Rows are points. Before rounding, the points of a table are all equally far from one centre. They may lie mostly on one side of it. Where is the centre, to within rounding?

Points (7 x 3):
2.4 2.2 -5.0

-3.8 3.2 -3.4

0.1 -3.2 -2.4

3.9 2.8 -0.3

-1.8 5.5 -1.8

1.7 5.2 -2.7

-3.4 1.1 1.9
Centre: -0.2 1.3 -1.4

Points (14 x 9):
-4.7 0.5 0.5 0.4 -1.6 0.2 2.6 6.6 4.7

-1.3 1.3 -1.3 4.6 0.3 1.2 1.7 -0.2 5.1

-4.0 2.9 -2.0 0.7 -3.1 -2.4 -4.5 5.1 0.6

0.9 0.1 -1.5 0.7 -5.0 -0.7 2.5 6.5 5.0

-4.6 1.1 0.7 -4.0 0.5 -0.4 1.2 3.3 4.3

-1.1 5.0 -2.5 3.7 -2.7 -2.0 -0.1 -1.3 1.2

-2.2 4.5 -0.1 0.8 -1.3 -3.2 -0.2 7.4 -1.4

-2.8 2.5 1.4 -0.7 -0.4 -1.1 5.7 3.9 0.1

-3.1 0.7 -0.1 1.5 4.1 1.3 -0.3 3.8 3.1

-0.9 -0.2 1.1 3.8 0.7 -1.7 5.6 2.1 6.4

0.9 0.1 -0.5 0.4 -3.9 -1.2 5.8 3.4 5.1

-0.2 4.0 3.1 -0.6 -3.7 -0.6 1.2 1.6 -1.9

-3.3 0.3 -2.6 2.4 -5.9 -2.9 3.9 0.4 2.2

-0.2 2.4 -3.1 3.4 -1.4 -6.7 4.2 4.5 -0.1
Centre: -0.7 0.1 0.7 1.1 -1.1 -3.9 -0.1 2.4 2.5

Points (24 x 18):
0.2 0.0 -0.4 4.8 -0.2 -1.6 -1.6 4.1 1.5 1.6 2.3 -0.6 3.5 1.7 8.7 -1.4
 -1.2 0.7

-2.2 2.7 1.1 5.0 2.2 -0.5 1.1 -0.3 -0.4 3.2 -0.3 0.4 -3.1 6.0 5.7 -1.3
 -1.2 -2.9

-1.6 6.2 3.0 -1.5 4.4 -0.3 0.0 1.1 1.8 -3.5 -4.8 -2.8 -1.2 3.6 4.7 0.9
 -4.1 -1.3

1.3 1.2 -1.1 2.7 -0.6 -3.4 -0.2 -0.1 1.4 1.8 -6.8 -6.0 0.6 2.2 4.2 -5.1
 -2.0 -0.1

-1.9 1.3 0.6 0.5 2.9 -1.9 -2.0 -2.5 1.9 1.7 -3.7 -8.0 0.1 -0.8 8.8 -2.5
 0.5 1.4

0.5 1.2 -1.4 3.0 0.0 0.6 -3.3 -1.2 0.3 2.5 -1.2 -4.3 -3.5 -1.7 4.9 -1.4
 -0.6 0.1

-3.3 2.0 0.0 2.1 1.6 -3.1 2.5 -1.0 2.0 3.8 -5.1 -2.5 -3.8 1.4 8.0 -3.8
 -1.0 -1.0

-3.4 -1.0 -0.3 3.3 4.2 -3.0 -1.0 1.2 1.7 5.6 -2.7 -5.2 -1.0 1.4 6.9 -2.2
 0.3 -3.7

-1.2 3.7 0.4 -2.1 -0.3 -3.8 -0.4 -0.7 -0.3 -1.2 -3.7 -1.0 -3.4 0.4 7.0
 0.0 0.5 4.1

-1.0 2.0 -2.3 -3.5 0.6 -5.4 0.5 -1.0 2.5 2.5 -3.2 -5.7 -3.8 3.1 4.1 -2.2
 -1.5 -1.0

-3.5 -0.2 0.5 -1.1 1.7 -1.4 -0.6 -2.7 -1.2 3.1 -2.2 0.0 -2.3 0.6 6.6
 -5.0 -3.9 0.0

-0.4 4.0 1.4 0.5 5.9 -2.2 -2.4 -3.8 0.7 1.6 -5.2 -2.5 -2.6 0.3 4.1 -2.0
 1.7 1.8

1.3 3.9 0.1 -1.6 5.0 0.1 0.9 1.1 3.6 0.7 -0.3 -7.3 -0.7 2.1 8.0 -0.3 1.0
 2.2

-2.7 2.8 -2.3 -1.3 0.6 -2.7 0.0 -1.7 -0.6 0.7 -2.1 -5.8 -4.8 5.4 5.7
 -1.5 -0.3 0.3

0.0 1.4 -2.8 -1.7 -0.4 -1.0 1.3 0.3 4.0 -2.6 -4.0 -2.1 -2.4 3.6 6.0 0.3
 -3.6 2.0

-0.1 -3.4 0.9 3.0 3.1 -3.8 -4.0 -0.8 2.3 2.5 -3.7 -3.5 -1.8 -0.6 2.4
 -2.1 1.2 1.4

-3.3 4.2 1.0 0.5 3.3 -3.5 -0.1 -1.3 4.9 2.6 -2.9 -0.7 -2.8 -0.1 9.6 0.1
 -0.5 -0.2

-0.5 1.3 2.8 2.4 2.6 -1.9 2.7 2.1 3.8 2.1 0.0 -5.1 -5.3 1.2 4.2 1.1 -1.1
 3.7

-5.8 -3.3 2.0 -0.3 5.1 -0.5 -2.7 -2.7 -0.6 1.5 -0.4 0.0 1.5 2.8 1.4 -2.0
 0.4 2.2

-4.8 -1.7 -0.9 3.1 2.5 -2.5 -0.6 3.5 1.2 -0.4 -4.7 -5.6 0.9 5.5 2.7 1.9
 -2.9 0.8

-0.2 1.2 0.5 4.1 1.8 -1.7 1.7 -0.8 2.2 1.0 -5.0 -4.3 -1.6 1.3 8.3 -6.2
 1.3 2.0

-3.9 2.2 -0.9 0.5 5.2 -5.6 6.3 -1.5 1.3 2.2 -3.1 -1.6 0.5 3.5 7.4 -0.9
 -1.8 -0.5

-1.8 1.0 5.6 4.5 2.9 -2.8 -0.5 -1.0 1.0 -1.6 -3.6 -1.7 -1.3 1.7 6.5 -0.7
 0.0 5.5

1.2 3.0 1.2 4.7 -0.3 -2.9 2.1 -2.7 0.7 2.9 -2.8 -4.1 -2.6 1.5 5.1 0.3
 1.7 2.5
Centre: -2.4 1.9 1.0 1.0 2.2 -2.3 0.6 0.6 2.0 -0.5 -0.5 -2.5 1.3 1.6 3.3 -2.0
 -0.2 -0.2

Points (31 x 24):
3.6 1.5 -4.9 0.2 -1.0 -4.8 -2.6 -5.3 0.9 -1.1 4.4 -2.5 -4.6 -4.9 1.5
 -3.4 1.5 2.2 -0.4 5.1 1.8 4.1 4.9 4.1

-2.2 3.8 -4.3 3.1 -3.2 0.5 -4.9 -1.4 -0.8 -2.6 1.7 0.4 -3.5 -3.3 4.2
 -1.8 1.1 2.7 -1.7 1.6 3.4 3.9 0.4 0.4

1.3 0.5 -3.1 0.7 -1.2 -2.2 -3.3 -2.4 1.4 -2.0 2.9 -4.5 -2.7 -3.3 1.5
 -2.8 -1.2 1.6 -1.9 8.6 5.2 1.5 2.8 0.9

0.2 2.8 -2.8 -2.3 -1.0 -2.8 -0.1 -3.2 -0.4 1.2 1.0 -2.7 -1.7 -4.9 2.8
 -4.4 0.5 -1.3 -2.4 3.9 5.7 2.6 -1.0 2.1

-0.8 -1.2 -3.7 0.9 -3.1 -1.6 -0.4 -4.0 4.8 -2.7 1.7 -1.8 -4.6 -1.1 1.1
 -4.3 -1.5 -3.7 -0.1 3.2 4.4 3.6 0.4 3.4

1.9 -0.6 -5.9 0.2 -2.1 -4.9 -1.7 -2.9 1.5 -0.9 2.6 -1.3 -3.7 0.9 -0.5
 -6.3 1.0 2.3 -3.4 1.5 5.7 6.5 0.9 1.6

-1.1 2.4 -4.2 2.6 -3.6 -3.0 -1.5 -1.6 1.4 -0.1 3.9 -1.7 -3.1 -3.2 3.1
 -3.4 1.8 2.3 -4.1 5.1 4.8 1.9 -0.5 2.9

2.4 1.8 -6.3 1.0 -2.6 0.4 -3.3 -0.4 3.4 -2.1 -0.5 -0.7 -1.2 -4.4 2.9
 -5.7 2.3 2.9 -3.3 4.3 5.3 3.2 4.3 2.2

1.1 0.6 -3.2 0.1 -2.1 -2.1 -0.1 -0.9 4.1 -0.7 4.8 -2.0 -4.8 -2.1 3.3
 -4.0 2.5 -3.7 -0.5 3.9 6.2 3.8 1.4 2.8

-2.2 3.0 -1.5 1.4 -1.6 1.1 -2.6 -1.0 2.8 -0.5 0.3 -2.8 -1.0 -2.8 3.6
 -2.5 3.4 1.7 0.5 5.7 1.8 4.9 0.5 3.5

0.7 0.2 -1.2 0.8 -5.3 -2.7 -1.5 -3.3 1.2 -3.5 2.7 -0.2 -4.1 -4.7 3.4
 -6.8 1.9 2.4 -2.1 2.6 5.3 4.1 1.8 1.4

1.2 -3.0 -5.7 -0.5 -3.7 -1.4 -3.7 -0.5 1.2 -2.5 3.5 1.8 -2.4 -3.9 3.9
 -5.2 1.4 -0.8 -0.5 3.7 3.2 5.4 1.5 3.7

0.0 1.3 -2.9 0.6 -2.2 -1.4 -0.4 -2.8 1.5 -2.6 4.8 -1.0 -0.6 -1.5 3.4
 -6.0 -2.3 2.7 2.0 3.1 6.2 3.5 3.7 4.9

2.2 2.1 -5.0 -0.3 -1.4 -4.6 -2.6 -1.5 -1.2 -5.1 2.6 -1.1 -4.2 -3.6 0.1
 -1.8 3.1 -2.8 1.7 5.0 5.9 2.9 0.2 3.1

0.3 3.0 -5.6 -1.1 -3.1 -1.2 -2.3 -0.8 1.1 -1.5 -1.6 2.1 -4.3 -2.1 0.7
 -4.8 0.0 3.2 -4.0 3.6 4.9 4.3 1.6 -2.2

-1.2 -0.3 -3.9 -1.2 -3.4 -1.4 -1.6 -3.9 0.0 -1.6 3.1 -1.7 -3.9 -2.0 4.2
 -2.9 3.9 -2.0 -2.2 3.6 1.8 4.3 0.1 4.6

0.7 1.2 -4.7 1.7 -3.4 -0.8 -2.6 -3.6 2.1 -1.7 2.3 -2.6 -4.4 -3.1 3.5
 -2.9 0.4 -2.0 1.7 6.7 4.2 4.0 -0.3 1.4

-2.9 -0.1 -4.6 -2.4 -3.3 -1.5 -2.7 -0.6 2.0 0.0 2.4 1.7 -3.1 -4.0 2.1
 -4.0 0.8 -1.1 -1.6 4.5 3.1 2.6 4.8 0.3

-0.2 -3.5 -2.4 -1.4 -0.9 -0.8 1.8 -3.2 4.0 -2.8 -1.1 -0.6 -3.9 -4.7 -0.6
 -3.4 -0.7 -0.3 1.8 6.9 5.4 1.0 0.6 1.9

1.8 0.1 -7.4 -0.5 -0.7 -0.2 -1.6 -0.7 5.0 0.4 -2.4 -0.2 -2.3 -1.4 4.3
 -6.2 1.9 0.3 -0.3 1.5 5.6 2.2 0.9 5.0

1.3 0.3 -3.9 2.8 -2.1 -3.5 -5.2 -0.5 -0.4 0.1 1.6 1.0 -5.9 -5.4 2.5 -6.3
 3.2 0.7 -1.5 3.9 4.2 2.1 2.4 0.7

-1.7 -1.3 -3.0 -1.2 -2.2 0.4 -3.3 -1.2 -1.5 0.9 0.6 -3.3 -1.7 -1.1 0.8
 -3.5 1.5 1.0 -4.1 3.6 4.8 2.8 0.9 2.8

1.9 -1.6 -5.7 -2.9 -4.0 -0.3 -4.1 0.3 2.7 -1.4 4.4 -0.9 -3.2 -3.1 2.1
 -4.4 2.8 0.4 -1.6 3.4 4.2 2.0 0.6 3.6

-0.8 -0.1 -1.0 -0.6 0.7 -3.9 -1.0 -0.7 1.1 -0.9 0.6 -3.4 -5.5 -6.4 5.2
 -5.4 5.7 0.5 0.7 3.3 3.9 2.6 -0.5 0.6

1.1 0.8 -4.5 -2.7 -1.2 -0.9 -1.0 2.6 3.7 -3.4 0.0 -1.5 -0.6 -4.9 3.6
 -6.5 -0.6 -0.5 -1.6 6.2 3.0 3.5 0.6 2.5

0.4 2.0 -7.3 -2.3 3.1 -2.9 -3.8 -0.9 2.0 0.3 -1.1 0.8 -4.9 -0.2 1.2 -4.6
 1.1 0.9 -3.2 5.0 4.7 3.3 2.6 1.7

1.5 -0.9 -4.9 -0.2 0.2 0.6 -2.6 -4.7 0.8 1.0 1.4 0.6 1.5 -1.1 1.8 -5.5
 2.0 0.2 0.7 6.4 4.2 1.6 0.8 4.3

2.1 -1.7 -4.7 2.5 0.3 -2.5 -2.5 1.8 0.9 -5.4 0.9 -1.1 -5.7 -5.4 3.4 -4.7
 -0.4 -2.3 -4.7 3.4 3.0 0.5 2.9 3.2

-0.9 -0.2 -4.7 -0.1 -3.6 -1.8 -1.4 -1.4 1.2 1.9 1.6 -2.9 -4.0 -3.2 0.2
 -3.9 -0.2 2.0 0.9 5.6 6.4 1.9 -0.2 2.2

-3.1 -0.6 -4.0 -1.0 1.2 -1.1 -3.0 -2.3 3.9 0.3 2.9 -0.6 -1.6 0.6 2.4
 -3.5 2.8 -3.0 -2.9 3.3 1.6 3.3 -0.5 2.9

-2.1 2.5 -5.0 1.7 -1.8 -2.2 -0.4 1.2 4.2 -2.0 3.8 2.0 -4.5 -3.6 1.8 -4.5
 0.2 0.3 -1.1 5.2 6.5 1.8 1.0 1.1
Centre: 2.2 -0.2 -3.6 0.9 0.9 -2.1 0.6 -0.9 1.0 -2.7 0.9 -0.5 -2.3 -1.4 1.7 -2.7
 1.4 1.7 0.3 1.5 1.2 1.5 1.7 0.5
